Each row of a before or after table is a point. The points were changed in one or more steps. Then noise was added and the rows were shuffled. The steps act on how far a point lies along the listed directions, d1 being the first. Name the steps. A step turns or swaps two directions, mirrors them in a line or flattens them onto one, adds a multiple of one to another, or multiplies one. Angles are multiples of 10 degrees, from the lower direction toward the higher: turns from -170 to 170, lines from 10 to 170 but not 90. Use the fewest steps. Two steps may share a direction if one is a turn and the other turns, adds or multiplies; they go together, in the order done. Otherwise the lowest direction goes first.
In the rows, 128 means zero.

Directions:
(1): [ 80 131 168]
(2): [150  77 158]
(3): [161 165 166]
Before, 14 rows:
[[192 142 128]
 [216  81  95]
 [177 139 145]
 [113 119  95]
 [122 123  96]
 [166 127 152]
 [159 163 198]
 [110 107 152]
 [155 185  53]
 [117 113 129]
 [194 133 107]
 [ 76 132  92]
 [153 150 105]
 [113 101  81]]
After:
[[139 116  91]
 [133 163  89]
 [117 144 159]
 [147  97 137]
 [132 128 146]
 [168  93 147]
 [122  69 156]
 [219 168  93]
 [ 76 187  96]
 [146 101 128]
 [151  65  54]
 [148 158  75]
 [131 168 106]
 [169 145  75]]
Steps: turn d2 and d3 by 110 degrees

Directions:
(1): [145 192  87 113 187 126 122 104]
(2): [195 160 149 169 108 157  98 155]
(3): [170  80 160 113 190  98 116 143]
(4): [100 136 116 135 158 152 155 213]
(5): [151 113 112 187 139 121 200 105]
(6): [ 84 151 157 187 146  80  97 128]
Before:
[[ 61 183  70 102 168 118 132 133]
 [148 103 134  88 112 121 120 108]
 [ 98 191 100 141 167 128 143  98]
 [142  70 161 124 146 120 145 172]
 [158  91 104 147  79 172 175 108]
 [121 172 114 137  95 121 112 121]
 [163  11 195  88 210  60 172 157]
 [175  41 123  72 118 153 200 138]
 [ 93 110 160 175 150 126 196 129]
 [109 146 115 166  98 140 141 159]
 [167 139 140 104  85 168 129 155]
 [ 98  54 141 137 147 103 159 146]
 [ 73 119 108 119  91 142 147 122]]
After:
[[ 93 111 141 166  68 122 160 129]
 [102 133 123 141 140 161 212 135]
 [ 30  51 186 145  22 109 188 163]
 [ 81 179 109 160 150 150 108 175]
 [ 23 144 161 178 102  91 119 170]
 [ 88 134 144 109 104 117  90 136]
 [102 161  89 116 154 120 135  94]
 [ 70 107 101 146  95 136 180 125]
 [146  90 111 112 193  75 147  76]
 [166 153 113 104 145 123 119 123]
 [160 107 130 107 198 126 154 123]
 [135 184 153 160 114 112  98 132]
 [152 159  91 150 141 132 149 117]]
Steps: turn d1 and d3 by 90 degrees; turn d4 and d6 by 160 degrees; turn d4 and d5 by -70 degrees
